Each row is a point. Each copy is the shape, with its points in the same order, stretched, turned, moved and blurred by noise. Is it also mirrored, or only turned?
(in the rows, 128 means zero)

Shape, 6 rows:
[[103 147]
 [ 79 157]
 [178  86]
 [146 104]
 [115 121]
 [132 150]]
Copy 1, 6 rows:
[[ 99 121]
 [ 78 109]
 [175 157]
 [146 147]
 [111 136]
 [120 115]]
Copy 1 is: mirrored
Copy 2:
[[167 141]
 [187 152]
 [ 94  69]
 [125  91]
 [156 112]
 [139 146]]
Copy 2 is: mirrored
Copy 3, 6 rows:
[[ 93 133]
 [ 76 131]
 [162 122]
 [139 124]
 [119 124]
 [116 152]]
Copy 3 is: only turned
Copy 4:
[[163 116]
 [186 100]
 [ 70 146]
 [104 129]
 [136 111]
 [149 142]]
Copy 4 is: mirrored

Shape (6 x 3):
[[146 130 202]
 [105 153 146]
 [125 121 118]
 [131 158 127]
 [137  72 153]
 [103 159 108]]
Copy 1 (6 x 3):
[[168  86 167]
 [147 148 141]
 [113 120 113]
 [163 133 114]
 [ 98  64 139]
 [139 171 114]]
Copy 1 is: only turned
Copy 2 (6 x 3):
[[101  85  72]
 [148 113  84]
 [136 129 132]
 [125 143  97]
 [128  90 156]
 [157 142 102]]
Copy 2 is: only turned
Copy 3:
[[151 101  65]
 [165  96 125]
 [117 105 137]
 [158 126 131]
 [ 88 100 104]
 [161  97 159]]
Copy 3 is: only turned

Shape:
[[120 109 147 119]
 [201 161 171 154]
 [114 135 163 140]
 [179 132 137 112]
 [104  93 148 113]
 [136  99 102 134]
 [ 87 141 142 129]
 [137 112 121 197]
 [167 148 176 152]
 [100  92 103 132]]
Copy 1 (10 x 4):
[[128 108 114 148]
 [199  90 183  69]
 [142  89 128 121]
 [163 122 137 111]
 [132 113  92 172]
 [101 134 131 166]
 [ 97 102 111 122]
 [ 91  90 172 140]
 [175  86 153  80]
 [ 82 130 114 182]]
Copy 1 is: only turned
Copy 2 (10 x 4):
[[117 155 130 143]
 [ 88  82 104  95]
 [ 86 123 135 153]
 [146 120 107 100]
 [120 178 129 155]
 [146 148 156 111]
 [104 114 149 172]
 [ 73 105 179 111]
 [ 75 104 118 122]
 [142 161 171 142]]
Copy 2 is: mirrored
Copy 3 (10 x 4):
[[122 139 110 110]
 [184  98 100 105]
 [143 148 101 109]
 [149 101 121  99]
 [112 134 108 111]
 [114 109 122 128]
 [129 166 121 118]
 [139 116  93 157]
 [166 118  91 106]
 [ 99 129 116 135]]
Copy 3 is: mirrored
Copy 4, 10 rows:
[[135 142 152 116]
 [122  51 177 130]
 [123 138 178 105]
 [118  90 149 155]
 [142 153 159 121]
 [149 127 112 120]
 [107 157 158  93]
 [161 113 119  71]
 [129  83 180 116]
 [151 160 105  99]]
Copy 4 is: only turned

Shape (11 x 6):
[[136 128 138  60 131 145]
 [108 108 103 128 105 102]
 [ 80 129 128 169 144 117]
 [120 107 153 148 139  98]
 [149 104 145 150 127 135]
 [140 109 148 141 110 124]
 [118 134 115  96 128 144]
 [ 98 152 180 119 132 108]
 [149 130 111 123 155 168]
 [ 79  96 136  88 110 121]
 [131 126 184 163 135 155]]
Copy 1:
[[ 85  81  90 168 154 195]
 [106 133  86 159  80 113]
 [162 153 116 111 109 118]
 [131 124 121 118  88 149]
 [105  92 149  95 109 124]
 [ 89  94 118 104  96 130]
 [107 109 101 157 144 150]
 [116 129  78 118 115 187]
 [127 102 165 122 169 128]
 [106  86  42 174 102 175]
 [114  82 146  55 132 145]]
Copy 1 is: only turned
Copy 2:
[[ 69 107 181 103 127 112]
 [112 111  86  92 124 119]
 [171 163  94 123 144 103]
 [185 109 105 125 121  88]
 [160  98 121 164 139 105]
 [157  99 117 153 118 103]
 [ 80 130 150 105 142 128]
 [178 145 151 120  90  87]
 [101 123 162 146 186 143]
 [ 84 127 111  89 101  72]
 [196 131 145 201 132  85]]
Copy 2 is: only turned
Copy 3:
[[113 106 160  82 158 149]
 [172 132 122 101 109  81]
 [177 115 123 159  76 109]
 [161 129 167 143 117  86]
 [138 123 145 137 149 110]
 [130 127 141 127 136  93]
 [136 113 128 102 131 144]
 [128 117 164 132  80 120]
 [137 123 129 127 166 174]
 [149  91 134  79 105  85]
 [115 104 148 160 133 125]]
Copy 3 is: mirrored
